Every row gives one point. Examples show where two turns around zero, p and q, send a point. Where does a point land after both, in the order given? Backwards means that the second turn is done in reverse. Each puzzle has new turns, and all numbers are rounded.

Turn p:
[-11   8  48] => [-6 35 35]
[ -8  -2 -19] => [ -9  -9 -17]
[ 11   7 -21] => [ 12  -9 -19]
[  8 -12  -8] => [  3 -16   1]
Turn q:
[ -9  14 -26] => [-26  14 -11]
[-2 28 16] => [ 2 21 24]
[ -1 -20  23] => [ 18 -22  11]
[ 12 -22 -13] => [  6 -13 -24]
Where do these land?
q, then p: [21  9 19] => [29  6  5]
q, then p: [-19   9  -6] => [-18  12   3]
p, then q backwards: [13 12 16] => [14 12 15]
p, then q backwards: [-14 -44 -14] => [-42 -24  -5]
q, then p: [ -1  15 -16] => [ -7  14 -16]

Turn p:
[ 13  11 -14  -8] => [-8 18 -8 -9]
[-4  6 12 -5] => [-1  2 14  4]
[17 -4  9 -4] => [ 10   4   7 -16]
[  6  -9  -5 -20] => [-13  -3   3 -19]
[-31  -4  -2  36] => [ 12 -21 -15  38]
Turn q:
[-9 -8 19 12] => [ 7  1 12 21]
[ -8   6 -48  -9] => [-30  -4 -36 -16]
[15 -6  2 -9] => [  4 -10   8 -13]
[14  5  7 19] => [24 -2 -5  4]
[ -2   9  12 -14] => [-2 13 14 -8]
[-10  -6   7   0] => [-5  1  8 10]
Where do these land?
q, then p: [ 18  -8 -32  -6] => [-26 -19 -11 -17]
q, then p: [-17  12 -16   0] => [-15   6 -12  17]
q, then p: [  0   2  15 -20] => [ 0  2 25  3]
q, then p: [-12  -6  14  10] => [19  1 -1 10]
p, then q: [11  0 19 17] => [ 22  -8   5 -14]

Turn p:
[-3 -8 32 -2 14 -9] => [  2 -18  19 -26   3  -3]
[  0  -5   0 -17  -1 -10] => [  2   4 -10 -14   4  -8]
[-1 -8 -2  0 -8  3] => [-4 -6 -8  3 -3 -2]
[14  8 16 -8 11  2] => [ 12   0   7 -16   2  15]
[  6 -23 -18   5   9 -10] => [-11  -5 -10   7  28  -5]
[-25  -8 -12  15  15  48] => [-48   3  12  17 -15  24]
[ -2  22 -13   2  -7 -10] => [14 19  1 12 -5 -9]
[ 11  22  -3   6 -33 -14] => [ 33   2 -11  17 -16 -12]
Turn q:
[ -7  24  18   3   7 -15] => [-9 14 29  9  7 -2]
[-12  26  21   3  16  14] => [ 7 20 24 18 -6 18]
[23  5 11 -8  0  3] => [21 -4 12 -8  8 -4]
[ 14 -23 -14  16 -10   9] => [ 11 -14 -29   5   1 -12]
[-16 -17 -15  -2 -26 -23] => [-31 -11 -13 -12 -12 -21]
[ 10 -19 -13  -1 -15  18] => [ 15 -12 -25  -8 -12  -5]
[ 12  -9 -14 -10  -5  11] => [ 12  -4 -16 -16  -2   1]
[ 0 26 -5  8 15 -1] => [ 1 27  6  7 13  5]
[-23 -13  11  -9  19 -16] => [-27 -14  12   4   4  20]
Where do these land?
q, then p: [-2 -5  5 11 12  5] => [-6 -6  7 12  4  8]
q, then p: [  5  23  21 -22   3  -1] => [ 16 -11   7 -25 -16  13]
p, then q: [ -9  15 -13  -5  22 -16] => [-1 17 28  3 12  5]
p, then q backwards: [ -9   2  25 -19 -24 -19] => [ 17  -7  -5 -14 -37   8]
p, then q: [-13 -19 -19  16 -17  16] => [-24   3 -22  22  -9  -8]
p, then q: [ 11 -10  -9  23 -17   9] => [  1  -8 -25  21   3  -7]
q, then p: [16 -5 -9 -5 22  5] => [-9  9 -1 -4 13 24]

Turn p:
[ 5 -1  9 -5 17 11 -6 12 -8] => [11  5  2  5 17  5  6 16 -2]
[ 11  12  14 -12   3  11   5 -17 -20] => [ 20  10  13 -12  -2  16 -14   6 -13]
[ -8  20  22  22  20  -3 -17 -15  22] => [-14  22  17  13   8  -4 -25   9  30]
[  5  -2 -22  16 -14  13  10  -1  16] => [-16  13 -14   5 -18   6  16 -16   1]
[ 18   1  -5 -16 -16   6  25   4  10] => [ 20   3   0  -7 -13   5  19 -25  -1]
[-26   6  -5  -1   7   6  -9   8  -3] => [-13   1 -10 -15  13  -5   0  15   6]
[  1   0 -23 -23   5 -24  17 -25   4] => [ 11  -7 -16 -10   2  -9 -24 -36  -9]
[ 20   6 -20 -10  -3 -16  -1  22  12] => [ 14   3 -10  10  -3 -30  17 -13  -5]
[-12  -1  -8  26 -22  10  13  11 -15] => [-30  -1   7 -10 -12   7  22   3 -15]
[  4   0  13   2 -27  24  -8  -6 -18] => [  3   0   8 -10 -27  20   5  23  -7]
[  8 -21   2   5  13 -20 -11  -2  11] => [  0 -16  -3  29   8  -6 -10  -5   6]
[-26 -20  21  -5  18 -19 -17   8  -9] => [ -6 -33   5   3  28  -4 -13  21  10]
Turn q:
[ 23  14  17  17   7 -12   2 -18 -16] => [ 11  11  12  12 -16   8   1 -34  -8]
[ -2 -27   0  13   4  15 -16  -3 -10] => [  7 -15  14  -2 -13  16  -6  20 -14]
[ 21   6  -2  12   0 -11   2  11 -18] => [ 10  -3   9  17  -6 -10  17 -13 -11]
[  1  10 -14 -16 -10  -3  -4   6  33] => [  7   9 -31  -2  17 -12  -5  10  10]
[ -9   5 -19 -12   7 -15  23   2  28] => [ -2  -4 -17  -5  39  -6  -2  -7  17]
[ -3 -12  12  17 -13  21   5   0  -8] => [  1 -12   8  -4 -25  14   8   9  11]
[ -8   6 -17 -35 -15 -22  14  -3  16] => [ -9  -1 -27 -22  24 -27  -4 -11   5]
[ -3 -26  15   7   7  25 -17  -5  -6] => [  6  -1  19 -10 -18  22  -8  24  -8]
[ -4  17   6  23  -2 -19  -8  -3 -16] => [ -7  -3   8  26 -14  -6 -10 -19  -2]
[ -7  -4  -4   2   8  33  -9  -5 -15] => [-15   0   3  -2 -11  25   8  19 -13]
[-10  11   6 -27   6 -12   9  18  15] => [ -9  18  -1  -8  23 -23   1   4  15]
Where do these land?
p, then q: [ 14   6   6   4  -5  -2 -28 -12 -13] => [  7  -3   2  19 -20 -21   4  11  -3]
p, then q: [ 18  22  -7 -14 -11 -13  -1  18   0] => [ 11   1   0  -2   0 -22   5 -32  -3]
p, then q: [-18  -6  17 -14 -17   8   0 -10  17] => [ 15   5 -18 -21   5   0  -5  20  11]
q, then p: [13 11 15 12  7 20  2  5  9] => [ -1  25  10  -3 -11   4  15  -6   8]
p, then q: [-18  17 -20  -2  20  22  -4  -2 -12] => [-28  15  -8  12  21  -6  11   7 -15]
q, then p backwards: [ -6  25   8  25  -4 -10  15   0 -31] => [ 12 -14  -1  30 -17 -17  18  -1  23]
p, then q backwards: [ 14  12  -2 -18  22  -9  -9   5  17] => [ 15   7   4  -1   0 -22  -3  12  26]
q, then p: [-20 -39  -2  -6   0   2  -5   9   0] => [ 19 -27  -1   8  16  -3  16  17   8]
p, then q: [-9  7 -7 21  0  0  0 -5 12] => [-17  -1  -8   6   1   1 -16   0  12]
p, then q: [  3  -7   6   5 -28  -4  14  -2  -6] => [ -1  -9   1 -25 -20  -2   1  -2   8]
p, then q: [ 10 -48 -13 -15  15 -15  14  -6   7] => [ 18 -29   5  -4   3  42  -4  -1 -24]
